Every row gives one point. The ring and each string are closed loops that go straight from each point to the next, and from the last back to the first. Before rounding, they use only three directions, however many columns there are. Count how often each string passes through the ring. Passing back the other way cancels.
In the rows, zero is written as 128.

Ring (7 x 3):
[[153 142 157]
 [119 153 156]
 [ 95 157 140]
 [ 95 161 105]
 [122 154  97]
 [146 142 111]
 [161 135 138]]
String (26 x 3):
[[111 143 132]
 [113 163 120]
 [108 175 113]
 [111 160 122]
 [ 94 142 132]
 [ 73 141 129]
 [ 75 156 114]
 [ 87 146 121]
 [116 145 129]
 [114 156 116]
 [108 142 124]
 [ 94 137 112]
 [109 162  79]
 [126 170  80]
 [132 168  92]
 [132 164  97]
 [134 174  71]
 [130 168  83]
 [134 171  98]
 [120 145 128]
 [106 139 123]
 [ 90 141 110]
 [ 82 167  85]
 [ 89 186  80]
 [111 180 100]
 [116 151 127]]
Times through: 2

Ring:
[[210 114 146 145 124 124 166 129]
 [205 133 159 129 117 125 141 133]
 [162 149 159 109 110 129 112 134]
 [110 150 146 101 107 134 101 130]
 [ 72 130 134 107 106 136 105 127]
 [ 66 108 130 119 106 135 115 127]
 [ 96  83 129 141 112 131 142 127]
 [140  83 130 151 119 128 163 126]
 [183  96 135 153 125 125 174 126]]
String (17 x 8):
[[181 165 142 112 123 129 137 125]
 [155 129 142 125 117 129 138 128]
 [188 152 133 124 129 128 157 122]
 [249 142 168 132 121 122 148 135]
 [239 127 177 134 114 122 137 140]
 [196 112 177 131 105 125 121 142]
 [155 127 143 126 117 129 138 128]
 [156 117 161 125 106 128 118 136]
 [154 121 173 118 100 128 101 141]
 [142 131 150 118 110 130 120 132]
 [136 158 131 109 121 132 131 122]
 [107 170 145  89 108 135  94 128]
 [ 96 159 152  90 102 135  83 132]
 [108 137 159 103 100 133  89 135]
 [131 129 147 117 110 131 119 130]
 [140 149 139 112 117 131 126 126]
 [165 176 147 100 118 131 119 127]]
Times through: 2

Ring (9 x 12):
[[135 150 135 155 153 146 140 107 167 127 147 141]
 [121 166 128 168 179 151 136  83 175 105 144 145]
 [116 162 120 166 177 150 134  84 166 102 133 143]
 [122 136 109 149 146 142 135 112 130 110 116 130]
 [137 107 104 127 109 133 138 148  96 124 108 116]
 [151  85 107 110  79 126 141 177  77 143 106 108]
 [159  75 116 102  59 122 144 194  78 166 108 108]
 [159  86 130 109  66 124 145 186 105 179 118 118]
 [149 118 137 132 107 135 143 148 141 159 135 131]]
String (26 x 12):
[[146 114 124 130 111 135 142 146 121 139 129 123]
 [163 105 129 121 101 134 146 160 111 139 144 116]
 [165  99 142 117  81 129 147 174 125 175 139 123]
 [150 108 145 125  85 129 143 164 146 191 126 135]
 [138 118 132 134 106 133 140 145 141 164 120 134]
 [142 132 124 142 137 141 141 124 136 120 140 128]
 [138 146 126 152 156 146 141 107 149 107 149 132]
 [135 127 126 140 123 137 139 132 140 143 123 133]
 [116 155 135 162 153 144 135 100 184 147 124 152]
 [104 194 128 190 216 160 132  46 205  88 147 158]
 [118 180 115 177 211 159 136  59 167  59 156 139]
 [132 140 118 149 150 144 138 112 138 109 134 130]
 [131 127 123 141 123 137 137 131 139 143 118 133]
 [109 159 123 166 164 146 132  90 173 125 118 149]
 [105 185 118 183 210 158 132  54 184  77 141 149]
 [124 169 115 169 196 155 137  73 156  66 154 134]
 [132 138 122 148 144 142 138 115 143 120 132 133]
 [124 144 130 154 143 142 136 111 164 140 125 143]
 [120 165 139 168 169 149 136  88 192 132 140 153]
 [134 173 136 170 192 156 141  76 182  91 171 143]
 [143 144 130 150 153 146 142 111 150 111 155 131]
 [141 123 124 136 122 137 140 136 131 134 130 127]
 [143 107 142 126  81 128 141 165 146 198 112 137]
 [158  95 145 115  67 125 145 182 133 201 123 129]
 [160  87 143 110  57 122 145 190 123 204 118 126]
 [147 100 133 121  80 127 141 169 126 182 113 128]]
Times through: 2
